Rows are points. Two turns around zero, p and q, are shown by what they do to some points. Where does a point land after both, in the order given? Backwards means that the second turn is done in reverse. Each puzzle has new turns, and all numbers are rounded.
(in the rows, 128 means zero)

Turn p:
[170 106 143] -> [173 112 143]
[144 111  72] -> [140 101  75]
[169 143  98] -> [165 139  92]
[ 45 157 146] -> [ 45 155 148]
[144  97 167] -> [150 107 171]
[ 97 154 142] -> [ 96 154 140]
Turn q:
[153 178 109] -> [152 181 117]
[182 111 169] -> [188 100 151]
[142 114 166] -> [148 104 157]
[ 63 141  94] -> [ 59 151 113]
[101  97 103] -> [ 94 105 102]
Where do these land?
p, then q backwards: [162  88  81] -> [170  75 108]
q, then p: [ 82 136 115] -> [ 80 137 130]
p, then q backwards: [115  99 156] -> [113 114 165]
q, then p: [154 188 160] -> [164 186 153]

Turn p:
[192  77 150  91] -> [184  86 153  73]
[112 152 136  78] -> [ 95 146 127  84]
[ 90 101 112 143] -> [103  96 110 154]
[ 92 118 138 110] -> [ 90 111 131 120]
[101 131 119 206] -> [123 130 126 211]
[199 167 143 151] -> [192 179 154 129]
[109 150  98 117] -> [108 147  95 126]
Turn q:
[ 76 108 126 154] -> [ 83 106 115 161]
[ 96 155 153 137] -> [103 153 147 157]
[141 131  86 140] -> [137 133  85 116]
[121 130 105  60] -> [104 134 141  62]
[154 136 104  95] -> [143 139 122  83]
[155 123 189 225] -> [183 116 133 231]
[153 114 133  87] -> [144 116 151  88]
Where do these land?
q, then p: [143 106 152 119] -> [143 108 154 120]
p, then q: [147  65 149 103] -> [143  68 159 102]
p, then q: [168 142 100 189] -> [189 151  89 151]
q, then p: [126 162 119 106] -> [109 161 128 110]
p, then q: [100 145 185  94] -> [ 84 136 187 137]
p, then q backwards: [ 84 147  63 158] -> [ 92 143  88 193]

Turn p:
[155 126 127  85 153 104] -> [133 140 104  95 150  90]
[129 106 138 172 145  82] -> [123  95 144 161 118  80]
[135  89 136 169  88 161] -> [167  89 156 139  99 163]
[ 97  94 122 101 124 188] -> [115 100 130  83 132 187]
[136 119 154  93 153 156] -> [131 126 137  89 170 136]
[ 92 171 142  98  69  82] -> [102 201 152 117  73 115]
[150 151 127  68 152 191] -> [140 156 101  83 188 171]
[132 157 118 179 157 109] -> [117 124 120 191 143 109]
[126 139  88 186 110  79] -> [124 122 108 192  78 101]
Turn q:
[ 95 125 117 159 152 141] -> [107 117 126 162 160 140]
[ 82 117 147 120 142 184] -> [ 84 103 141 130 135 184]
[ 49 142 148 118 139 139] -> [ 46 123 132 127 144 142]
[207  89 123 126 103  67] -> [208 110 117 106  99  65]
[165 105  88 136  58 100] -> [171 127  92 152  63  92]
[142 151 115 102 159 132] -> [138 156 116 102 153 144]
[157 167 158 136 142 134] -> [143 161 172 117 141 130]
Where do these land?
p, then q: [138  95 186 119 120 109] -> [132 113 157  73 120  98]
p, then q: [121  84 129 116  95 170] -> [143 106 131  99  89 172]
q, then p backwards: [148 129 121 131 107 113] -> [146 127 124 130 110 107]
p, then q: [105 154  94 123  91 124] -> [110 160 122 160  94 143]
q, then p backwards: [113 172 172 110 146 115] -> [ 97 142 172  88 137 119]
p, then q: [108  31  99 122 211 131] -> [118  26  50 100 147 125]
p, then q: [107 180 120 181 118 128] -> [115 138 166 194 135 129]
p, then q backwards: [183 179 104 122 137 134] -> [152 154  62 139 150 116]

Turn p:
[118 106  92 132  95 110] -> [119 105 111 175 117 118]
[161 191 163 121 154 132] -> [129 173 135  63 127 101]
[185 102 121 107 166 172] -> [168  75 129  73 146 123]
[ 87  94 174 155 148 119] -> [120 142 182 148 145 176]
[160 115 117 124 172 100] -> [128 108 148 115 172  94]
[ 84 181 125  78 145  89] -> [ 73 179  85 121 167 126]
[131 149 108 170  84 193] -> [191 140 104 139  66 135]
[ 98  87 124 137  60 110] -> [ 98 103 129 189  84 150]
Turn q:
[ 79  78 113  80 174  79] -> [ 71 116 126 131 203  75]
[113  88 161 125  94  69] -> [104 127 132 162 106  55]
[151  80 120 151  95 175] -> [140 100  63 120  89 134]
[167 167 139 128 136 177] -> [176 111 143 107 116 175]
[152 130  65  92 150 125] -> [139 151 111  70 173 123]
[ 84 147 149 149  93 142] -> [ 90 129 144 147  84 152]
[179 173 160 143 112 147] -> [188 127 157 128  89 151]
[100 160 118 155 171 110] -> [116 161 146 159 165 158]
Where do these land?
q, then p backwards: [147 131 177 158 142 176] -> [114  72 111 146 106 170]
p, then q backwards: [ 73 126 114 171  96  31] -> [ 56 123 165 183 138  52]
q, then p: [198 112  99  70 105 151] -> [ 76  63  94  93 144  98]
p, then q: [115 103 125 141 142 174] -> [168 101 104 114 123 141]
q, then p: [103 177 159 128 115 145] -> [129 137 146 113  86 173]
p, then q: [ 91  86 102  97 142 102] -> [108 119  87 159 165 161]
p, then q: [135 129  92 172 152 126] -> [178 149 128 154 139 116]
q, then p: [162 160 156  87 131 118] -> [ 94 110 165  85 119 126]
